Rows are points. Each copy is the shape, with its points in the same order, turned, moved and blurred by noise. Some copies are also mirrored. Which?

Shape:
[[-33  64 -35]
 [  2 -13 -19]
 [ 19  11  21]
 [-24  12  33]
 [ 29  -8  41]
 [ 19   7 -19]
 [-37  20  45]]
Copy 1, 7 rows:
[[-60 -24 -57]
 [  7  14 -22]
 [  5 -31  10]
 [-26 -14  22]
 [ 22 -28  28]
 [  9 -10 -27]
 [-50 -17  34]]
Copy 1 is: mirrored
Copy 2 (7 x 3):
[[-73  30 -18]
 [-11 -27  -1]
 [  8  16  19]
 [  6  28 -21]
 [ 38  16  28]
 [-14 -14  19]
 [ 11  44 -32]]
Copy 2 is: mirrored

Shape (7 x 4):
[[-27  39 -36 -29]
 [-11  -1  19 -25]
 [-37 -12 -34  31]
 [ 37   1  21  -5]
 [-13  -5  33  41]
 [-17  37 -41 -33]
 [ 26  10  22  26]]
Copy 1, 7 rows:
[[ 34   8 -69 -41]
 [  9  14  -9 -20]
 [ -8   3 -63  28]
 [  4 -33   8 -16]
 [-46  -3  -5   6]
 [ 38  -2 -68 -38]
 [-22 -31  -8 -15]]
Copy 1 is: mirrored
Copy 2:
[[ 26 -46 -43  -9]
 [ 12 -12  16  -9]
 [-52 -25 -28  11]
 [ 19  29   8  14]
 [-22  -9  31  38]
 [ 26 -37 -50  -6]
 [ 11  15  14  36]]
Copy 2 is: mirrored

Shape:
[[  8 -29  -5  25  33   4 -12   8]
 [ -4  38 -21  19   3   0 107 -26]
 [  7  26 -14  21   1  16  -9  16]
 [ 39  -7  -9   2   3  -9  17 -14]
 [ -4 -21  -7  27  -8  13 -16 -13]
 [-16  27  -8  29  39 -78  28  33]
 [  3  39  10  11  41 -59  -8   7]
 [ 40  18 -20  14   8 -21 -10  52]
 [-14  16 -20 -14  -9  -7   0 -17]
 [ -4  41   6   1   9   9  16 -28]
 [  2  33  -8 -89   4  10  10 -20]
 [ -3  10 109  28   8 -22  12  -9]
 [ 25  19  10 -12   7  13  12   4]]
Copy 1:
[[ 24 -18  34  11  -4 -10 -39  -7]
 [ 99   2  16 -35  -2  31  66   7]
 [ 31  30  16   2 -33 -11 -12  15]
 [ 31 -19  29   5   9 -16   8  33]
 [  2  -9  31  23 -22  10  -9   0]
 [ 72  23  26  -2  12 -66  18 -54]
 [ 41  36  21  13  35 -51  -2 -24]
 [ 31  13  29  -7 -26 -69 -18  18]
 [ 15   7 -18  12  -5  -6  18   7]
 [ 33  31   5   1  16  16  17  15]
 [  7   6 -63 -26  35  -6  15  42]
 [-17  42  79 -35  54  16   7 -37]
 [ 21  10  14 -23   9  -8  -5  29]]
Copy 1 is: mirrored
Copy 2, 13 rows:
[[ 15 -16 -31  -1  17  42 -26  -3]
 [ 11   5  95   8  40  -8 -15 -38]
 [  7 -22   9 -27   4  18 -12  26]
 [ 49  -8   0  -9  17  -3 -21 -13]
 [  1 -38 -23  -1   2   9 -11  -7]
 [-16  44  12 -10  63  -1 -71  23]
 [  5  28  -1 -37  19   1 -81  18]
 [ 36   3  -9 -32  35  16 -20  56]
 [ -3  -2   0 -38   2 -17  -7 -13]
 [  5  -7  35 -30 -18  -3 -34 -15]
 [ 28  47  15 -70 -35 -12  13 -36]
 [ 12  19   5  53 -56  -4 -85  15]
 [ 36   6  14 -19 -17  10 -14   3]]
Copy 2 is: mirrored
Copy 3:
[[  8 -19  17  28  20  15  -6 -16]
 [ 19 -13   9 -26 -66 -54  63 -76]
 [  8  25 -15  -5  13  -5   8 -33]
 [ 33  -3   4  10 -34 -17  -6  -4]
 [-17   0  23  12   3   1 -18 -27]
 [  7  -1  11  22   3 -40  90  17]
 [ 26   7   5   3  22 -38  54  32]
 [ 33  32 -28  33   0   9  35   6]
 [-16  -2 -17 -18 -10 -33  -3  -9]
 [ 13   2   3 -42  -7 -28   5 -27]
 [ 14 -27 -58 -60 -39 -23  -7  20]
 [ 21  -3  94 -61  10  27  37  28]
 [ 33   1  -6 -25 -20   7   3 -10]]
Copy 3 is: only turned
Copy 4 (13 x 8):
[[ 12  16   2 -39  18  -5 -35  12]
 [ 39 -26 -53  18 -57  23  41  47]
 [ 31  26 -21  10  -3 -17 -29 -16]
 [ 20 -27 -24 -25  -1 -15  -6  -6]
 [ -3  -5   1 -10  -9  -9 -52   0]
 [ -7  61 -23 -23 -14 -38  49  28]
 [ -3  42  -5 -29 -10 -25  34 -27]
 [ 31  30 -38 -10  27 -54  -7 -12]
 [-16   0 -27   7  -7   8 -11 -23]
 [ 17  -1  -5   7 -38  16   3 -27]
 [ -6 -28 -22  22  32  38  28 -63]
 [ 12  -6  84   1 -31 -45  25  -4]
 [ 36 -14  -7   5   6  -6  -1 -24]]
Copy 4 is: mirrored
